Rows are points. The points of each table are mixes of a few directions, plus a little noise. How many directions does each table use, and how many do they share? Where both have some left over, give the other angles between the two spaces (their principal angles), to ten degrees, smallest first.

First (4 x 2):
[[  2  45]
 [  2  40]
 [  0  -6]
 [ -3 -80]]
Second (7 x 2):
[[-27  24]
 [-25  22]
 [ 71 -64]
 [-26  22]
 [ 44 -40]
 [-25  23]
 [-12  11]]
Directions: first 1, second 1, shared 0; angles 50

First:
[[ -7  -8 -44  19  52  79  26  43]
 [ 11 -12   9  22   1 -27  19 -17]
 [ 33  40   8  -4   6 -12 -16   4]
 [-10   5 -19 -18   7  22  -3  13]
 [ 15  -1  46  18 -35 -37 -27 -22]
 [-13  25  35  -2 -22 -23   6   3]
 [ -6  27  39 -16 -41   9 -57  12]
 [-20 -24 -27 -14   8 -14  32 -15]
 [  6 -29 -30   7  20 -11  27 -19]
 [-11 -22 -20  -8   2  18  -6  -1]]
Second:
[[ 11 -12 -36 -16  -3  19   8  -7]
 [  6  -6 -19  -9  -2  10   4  -4]
 [  3  -4 -11  -5  -1   6   3  -2]
 [ 13 -15 -43 -20  -4  24  10  -9]
 [-17  19  56  26   5 -31 -13  11]
 [-29  32  95  44   9 -52 -22  19]
 [ 13 -15 -43 -20  -4  23  10  -9]]
Directions: first 5, second 1, shared 0; angles 30

First, 10 rows:
[[  5   4  -8 -15  -7  -7  -5 -15  37 -10 -51 -25]
 [  4   0 -12 -16  -5  -6  -3 -16  34  -9 -42 -17]
 [  8  -7 -30 -30  -4  -9   2 -27  49 -11 -53 -10]
 [ 13 -39 -88 -52  20  -8  25 -47  45  -7  -8  59]
 [  2  -7 -14  -7   4  -1   5  -7   5   0   2  11]
 [-17  23  74  64   0  18  -9  58 -95  21  90   0]
 [-13  26  72  54  -7  12 -14  48 -68  12  52 -20]
 [  3  -3 -12 -10   0  -2   2  -9  14  -3 -13   0]
 [ -4  11  23  12  -8   2  -8  11  -7   0  -7 -21]
 [ -1  -7  -7   3   7   3   6   2 -16   5  28  22]]
Second (8 x 12):
[[ -6  14  36  26  -4   5  -8  23 -30   6  22 -15]
 [ -3  -8   1  13  11   7   8  12 -37  10  55  33]
 [ -7  -2  15  24  10   9   6  22 -53  14  69  31]
 [ -7  27  55  30 -13   5 -17  29 -22   3  -3 -42]
 [  9  -5 -34 -42  -9 -15  -3 -38  78 -17 -93 -30]
 [  9 -20 -52 -38   8  -9  10 -34  46 -10 -33  19]
 [ -3  -7  -1  12  11   8   8  10 -37  10  55  35]
 [  7   1 -17 -26  -9 -10  -4 -25  55 -13 -70 -29]]
Directions: first 2, second 2, shared 2

First, 8 rows:
[[-25  10  -6 -20   7 -39  -1   1 -14  29  15  29  26   0 -30  21 -38 -14
  -44   1]
 [-17  20  12  66  37  61  26  -4  -2  13  19  28 -24  15  40  -1  95  27
    9  73]
 [ 10 -17  -2 -34 -13  12  20  11  36 -31 -35 -17   1 -10  19 -11 -10  13
   27 -25]
 [-39  -8 -14 -36  12 -28 -18  -9  -7  16   4  47  26 -17 -31  19 -42 -23
  -19   1]
 [-24  -8  15  -2  10 -17 -80 -10 -36  42 -15  -4  41 -15 -43 -19 -50 -19
  -39 -23]
 [ 30  22 -31   1 -14 -13  14  23  19 -27  34  -4 -49  24  26   3  13  -2
   57  19]
 [ 39   4  16   9 -22   6  23  15  12 -14 -16 -55  -7  13  17 -17   7  21
    0 -29]
 [ 25 -26  13  16 -18  16  15 -27  -5 -28  -5 -22 -13 -11   1   6  26  -3
    6 -18]]
Second (10 x 20):
[[-12  15 -11  16  12 -13 -16  -5 -12  10  34  33 -25   4  -6   7  12 -15
   27  30]
 [-20  33 -18 -13  17  19  -4  18  41  14 -24   9  30  15  18 -18  -1   7
    7   3]
 [ 38   1  41   0 -27 -37   9  36 -12   2 -12 -65 -26   6   0 -32 -30  31
    8 -38]
 [-44 -83  31 -42   7  13  -1 -55 -14 -21 -43  40  30 -72 -35  21 -18 -15
  -16 -24]
 [ -1   9 -37  11   6  26   5 -22  10  -9  18  23  13  12   7  26  29 -22
  -12  20]
 [-36  14 -32 -38  20   9 -23  11  22  21 -21  27  60   4  -4   3 -35 -11
  -37   2]
 [ 69 -41  44  20 -59 -53  31 -28 -40 -41  24 -59 -63 -18 -28  12  -3  -7
   23 -57]
 [ -9  -6   6   4   8  18   5  -4   5  -2  -9   7   0  -6   9  -4  17   7
    6   9]
 [ -6  48 -39  27  18  19  -4   5  21  10  30  27  -7  32  22   4  38 -10
   22  40]
 [ 21  10  15  14  -2  -2  -2  45 -23  15   3 -42 -10  23  18 -19  -8  33
  -29  14]]
Directions: first 6, second 6, shared 4; angles 50, 70
